Every row gives one point. Examples show where two turns around zero, p and q, send a point. Where does a point land after both, in the order given? Backwards means that the second turn is done in reverse. Each puzzle has new turns, and all numbers are rounded.
In the rows, 128 means zero.

Turn p:
[124  95] -> [111  99]
[ 96 162] -> [112 172]
[158 126] -> [155 114]
[154 147] -> [159 135]
[107 109] -> [101 119]
Turn q:
[110 111] -> [152 120]
[102 148] -> [123  96]
[172 124] -> [111 169]
Where do these land?
q, then p backwards: [135 108] -> [135 148]
p, then q backwards: [122 149] -> [146 115]
p, then q: [ 87 145] -> [115  86]
p, then q backwards: [167 110] -> [ 86 118]

Turn p:
[157 178 109] -> [160 109  80]
[120 122 104] -> [135 107 142]
[108 147 187] -> [ 78 158  99]
[120 118 128] -> [122 128 139]
[125 106 132] -> [124 138 148]
[139  97 107] -> [150 128 160]
Turn q:
[129 149  86] -> [123 175 127]
[140 161 114] -> [105 153 111]
[103 135 152] -> [146 110 103]
[137 128 123] -> [120 132 134]
[ 91 102 156] -> [169  95 124]
[169  92 136] -> [104 104 172]
Where do these land?
q, then p: [156 144 131] -> [103 109 135]
p, then q backwards: [139 126 103] -> [111 108 136]
p, then q: [ 57 134 147] -> [200 119 116]
q, then p: [145 150 128] -> [114 104 130]
p, then q backwards: [156  85 126] -> [116 100  87]
p, then q backwards: [115 128 133] -> [141 131 131]

Turn p:
[103 151 115 112] -> [150 105 146 114]
[165  93 117 129] -> [108 176 129 132]
[186 103 148 101] -> [128 182 132 175]
[109 162 132 136] -> [130  89 134 128]
[ 99 134 114 168] -> [105  99 116  95]
[105 125 142 122] -> [147 118 111 124]
Turn q:
[104 121  76 129] -> [105 162 102  97]
[ 86 118  98 133] -> [120 175 121 106]
[113 137  95 132] -> [124 147 103 107]
[141 136 169 146] -> [152 113 139 164]
[124 160 144 123] -> [162 116 127 122]
[156 115 170 106] -> [127  91 167 146]
[172 109 145 128] -> [106  93 138 156]
Where do these land?
q, then p: [157 167 160 142] -> [ 87 171 120 126]
p, then q: [133  93 145 110] -> [136 111  90 119]
p, then q: [144 150 147 104] -> [129 127 117 168]
p, then q: [ 85 114  98 146] -> [109 112 156  85]
q, then p: [122 116  90 138] -> [144 106 149 105]

Turn p:
[109 113 111 148 135 109] -> [ 92 145 130 118 131 125]
[124 125 112 112 136 122] -> [122 135 117 134 115 113]
[105 126 142 111 129 114] -> [113 116 106 130 114 141]
[135 116 136 136 143 124] -> [131 140 124 109 129 133]
[114 148 142 150 118 124] -> [116 117 149 132 130 154]
[225 127 141 128 127 110] -> [189 110 157  67 119  91]
[119 152 139 124 142 182] -> [162 145 129 168 136 156]
[109 112 139 116  98 139] -> [120 104 106 141 152 132]
[112 133  91 125 124 127] -> [106 138 133 152 125 106]
Turn q:
[112  97 151 103  87 127] -> [160 117 160 113  89 140]
[101 144 133 135 135 142] -> [133 133 143 125 148 103]
[118 145 141 129 115 111] -> [152 126 125 113 141 132]
[175 141 108 174 173 153] -> [ 53 125  94 132 153 117]
[137 148 119 112 125 138] -> [124 128 139 141 146 145]
[134 132 111 142 136 146] -> [106 118 127 140 137 118]
[107 120 132 105 138 125] -> [144 151 141 137 118 123]
[147  95 158 108 110  91] -> [150 137 115 103  85 163]
[120 131  99 144 134 120] -> [129 118 109 149 135 111]
Where do these land?
p, then q: [158 135 140 155 102 125] -> [118 162 135 108 103 141]
q, then p: [147 136 130 121 148 171] -> [111 132 116 143 122 173]
p, then q backwards: [165 118 150 105 104 152] -> [ 99 151 120 145  94 100]
q, then p: [134 130 144 134 145 107] -> [131 129 133 149 111 111]
p, then q backwards: [120 124  98 152 143  97] -> [134 111 151 131 158 160]
q, then p: [ 96 128 144 114 103 106] -> [166 111 134 106 125 109]
p, then q: [ 95 101 118 147 112 120] -> [142 151 134 145 136  89]
q, then p: [128 125 108 132 136 156] -> [103 131 127 118 133 151]
q, then p: [110 155 119  92 160 117] -> [147 146 173 128 106 148]

Turn p:
[158 159  95 105 108 125 151  99] -> [155 135 106 117 122 130 185 152]
[ 99 112 166 111  95  96 103 128] -> [118 128 134 112 144  68  94 142]
[132 153 133 130 122 150 122 106] -> [139 139 128 156 115 117 147 129]
[109 101 117 152 177 111 111 126] -> [115 137 156 128 169 155 110  97]
[110  83 118 166 103 124 120 121] -> [ 79 128 111 119 145 111 126  92]
[157 153 134 157 167 174 148 139] -> [134 127 148 161  82 178 140 112]
[161 151 139  91 108 120 108 171] -> [176  84 122 112 105 111 113 144]
[ 90 163 131 120 135 105 135 132] -> [122 119 148 145 152 126 126 173]
[117 122 144 158 152 101 142 113] -> [ 99 142 169 119 139 136 132 125]
[149  84 103  89 112 176 140 144] -> [146 141  56 111 105 149 108 113]
Turn q:
[117 168 118 137 142 119  82 164] -> [147 179  88 146 151 127 114 133]
[124 142 129  84 129 129 148 123] -> [119 109 121 138 115 101 136 160]
[109 169  90 180 110 141 146 128] -> [167 153 131 126  90 170  90 144]
[140 112 184 116  99 119 147 126] -> [ 73  92 139 139 139 130 113 121]
[148 169 109 110 166 127 154 133] -> [172 118 128 154 123  90 115 151]
[124  73 119 117 115  94 159 103] -> [117  75 132  74 123 129 142 119]
[114 113 157 122 163 102  90  99] -> [106 149 116 107 135  82 134  85]
[136 134 156 119 109 146 113 153] -> [100 136 126 160 147 141 130 135]
[134 139 125 117 131 178 122  97] -> [123 151 167 145 102 117 150 141]
[157  67 111 135 105 117 130 115] -> [125 100 159  84 155 152 153 118]
[105 121 110 170 139 135 117 168] -> [159 146  99 136 128 169 131 102]
Where do these land?
p, then q backwards: [116 164 147 120 142  84 133 126] -> [174 135 106 107 109 139 135 107]
p, then q backwards: [109 114 128 170 157 120 110 133] -> [157 111 170 151 118 134 123 127]
q, then p backwards: [164  89  93 106  87 109 146 113] -> [137 147 111 126 134  56 150 154]
q, then p: [136 121 136 173 124 149 150 116] -> [128 152 127 145 100  93 126 108]
p, then q: [116 139 113 165 148 137 156 152] -> [116 133 130 144  93 160 152 107]
p, then q backwards: [149 157 155  96 171 151 133  82] -> [134 163  84 154 145 181 108 120]
q, then p: [104 108 165 110 120 132 112 137] -> [ 95 143 117 146 158 138 135 146]
p, then q: [ 87 141  90 108  94 120 107 151] -> [182 120 106 108 147 131 156  98]
q, then p: [169  91 154 126 144 146 145 122] -> [ 97 173 158 111 117 124 113 116]
q, then p: [130 155 100 105  92 133  89 149] -> [141  84 132 155 120 170 117 150]
